Each point is reached from the start by the listed moves, each made 0, 1 or 2 times, or once backwards (-1), plus a little noise. Say if it took an odd or an even number of moves. Then give how often each move was made.

Moves:
(1): [ 29   6 -15  -2]
(2): [-12  43  -8   3]
Start: [32 16 -6 -4]
Points:
[ 60  19 -22  -3] => odd (1, 0)

Moves:
(1): [15  0  0  1  2  1  1 -1  0]
(2): [ 1 20  1  0  2 -3 -1  5 -3]
(3): [-1 -5 15 -4  1  0  0  1 -3]
(4): [-3 -4  6 22 -4 -2  0 -5  0]
(5): [-2  1 -2  3 18  3 -1 -2 -2]
(6): [ 0  2  1  1 -2 21 -1  2  1]
Start: [-6  1 -1  6 -6 -1 -2 -3  3]
Points:
[  7  15  21 -17  42 -16  -4   3  -9] => even (1, 1, 2, -1, 2, -1)
[ 21 -25   5  25 -24 -20   3 -15   8] => even (2, -1, 0, 1, -1, -1)
[ -2  28 -21 -13  -1 -22  -3   5   1] => even (0, 1, -1, -1, 0, -1)
[ -2 -19  -9  60  22   4  -3 -22   7] => odd (1, -1, -1, 2, 2, 0)
[ 3 30 28 52 10 13 -6 -4 -5] => even (1, 2, 1, 2, 1, 1)
[-18  37  26 -20  19  16  -9  15  -9] => even (-1, 2, 2, -1, 1, 1)

Moves:
(1): [13 -9 -1  4  4  0  5 -1 -5 18 -2]
(2): [ 7 14 -5  5 -3  7  1  5  5  1 11]
(3): [-1 12  6 -2  8  2  0  7  4  4 -4]
(4): [ 0  7  3  9 -6 -3  5 -2 -2  0 -4]
(5): [-9 -1 -5 11 17  8 -5 -8 -1 -6 -4]
(6): [-3 -6  3  2 -7 13  9  2 13 -1  8]
(7): [  3   1   7  -4   6  -4   7 -10   3   1   6]
(8): [-8 -2 -3  3  8 -8  6 10 -1  5  4]
(9): [ -2  -2  -5   0  -2  -7  -1  -6  18   3 -14]
(10): [ -4   5  -6   6  -6   9  -3 -11  -3  13   2]
(11): [  4   0   5  -2   2  -3 -25   7   3   7   0]
Start: [ 6  1  8 -1  1 -6 -5  2 -2 -6  6]
Points:
[ 18  -2  11   0  -7   2   1 -12  47  15 -24] => even (1, 0, 1, 0, 0, 1, 0, -1, 2, 0, 0)
[-10  18 -19  43  24   3  29 -25  17 -18  16] => even (0, 2, -1, 1, 2, 0, 1, 1, 1, 0, -1)
[ -5  -8  32 -19  47  -7 -23   8  44 -10 -16] => even (0, -1, 2, -1, 1, 1, 1, 0, 1, -1, 1)
[ 14   3  -3  26   1 -16 -36  20  -9  48  25] => odd (1, 1, -1, 1, 0, 0, 0, 2, 0, 1, 2)
[ 60 -39  38 -39  12 -41 -38  -8  20  36  -8] => even (2, -1, 0, -1, -1, 0, 2, -1, 1, -1, 2)
[ -7   7  -6  -9  25 -25   9   6   6  -1 -14] => even (0, 0, 1, -1, 0, -1, 0, 1, 1, 0, -1)

Moves:
(1): [  5   0 -10  -2  -7   1  -2 -12  -4  -6   3  -2  13  -3  11  -3   5  -2
  -1   5]
(2): [ 1 -2 -6 -9 -6 12  1 -4  0  3 -3  6  5 -1 -3  5  7 -3  0 -2]
(3): [13  1  3  3 -2 -1  0  0  7 -1  4  0 -3  1 -5 -1  0 -2  3  2]
(4): [-9 11  4  9  2  2  2  2  6 -9 -1  1 -5 10  1  2  9 -3  5 -3]
(5): [-1 10 -2 -7  5 -8  2 -3  3 -2 -8  7  4 -3 -3 -3 -8  5  5  1]
(6): [-5 -4  3  2  1  4  1 -4 -1 -7  0  8 -6 -1  6 -3 -1 -5 -3  2]
(7): [-1  6 -1 -2 -3 -1  9  2 -1 -1  1 -2  1 -2  2 -5 -6 -1 -4  3]
(8): [ 3  6 -2  2  2 -2 -1  5  0  3 -1  3 -1 -4 -1 -4  7  0 -3  0]
(9): [-6  0  1 -1  5  3 -2  0  4  2  1 -4  1 -5  3  1 -1 -4  5  0]
(10): [-5 -2  0  4  5  0  1  0  2  8 -1  3  0  5  3  3 -3  0 -2  2]
(11): [-4  5 -5  2 -5 -3 -4 -1 -5  3 -1  3  0 -2 -1  5 -1  3  8  7]
(12): [-2 -6 -9 -3 -6 -1 -1 -6  5 -2 -9  2  0  2  1  3 -4 -7 -8  4]
(13): [-1 -4  2  6 -8  2 -3 -3  3 -4 -4  2  8  2 -4 -3 -1 -3 -6  6]
(14): [ 0 -4 -4 -5 -1  0  0 -2  4  0 10  2  0  3 -3 -1 -1 -1  0  2]
(15): [-11   2   6  -7   1   3  -2   5  -2   0  -6   8   2   4  15   6   1  -5
   3   2]
(16): [ 2 -6 -2 -1  2 -1  1 -2 -6 -7  4  4  2 -6  0  8  3 -2 -8  1]
(17): [ 3 -1  5 -5  0 -4  0 -7 -1  3  1 -5 -3 -3 -4 -3  5 -3  2  1]
(18): [ 0 -3  2  2 -2  1  2 -3  3 -5  1  1 -2 -3  3  2  2  7 -4  3]
Start: [ 2  4 -2 -1 -9 -3 -7 -1  4  7  1 -6  8  7 -1  5 -9 -3  5 -5]
Points:
[-23  29 -29  15 -15  -9  19  -8  30  -8 -45  45   1  -4 -10  11 -25   2
 -33  24] => even (-1, 1, 0, 1, 2, 1, 2, 2, 0, 2, 1, 2, 1, -1, -1, 1, -1, 2)
[ 27   9  29  38  -1 -27  -2  -7  16  -8  -3  21   2  -4  -7 -12   1  10
 -19  20] => even (0, -1, 2, 0, 1, 1, 0, 2, -1, 2, 0, -1, 2, -1, 0, 1, 1, 2)
[-31  16 -52 -54 -57  10  -4 -48  14   6 -40  52  56 -13  50  10 -29 -19
  -3  56] => even (2, 2, 0, -1, 2, 1, 2, 1, 1, 1, 2, 2, 1, 1, 2, -1, 0, 2)
[ 16  31  10  60 -29 -13 -25  27  28   7  -3 -25  -4  15 -38  -1  -4   3
  25   8] => even (-1, -1, 2, 1, -1, -1, 0, 1, 1, -1, 2, 0, 2, -1, -1, -1, -1, 0)
[-12 -46 -49 -32 -13  28   3 -28  -5  35   2  -9  23 -14   2  41 -19 -34
 -26  -2] => even (0, 2, -1, -1, -1, 0, 1, -1, 2, 2, 0, 2, -1, 0, -1, 2, 0, -1)
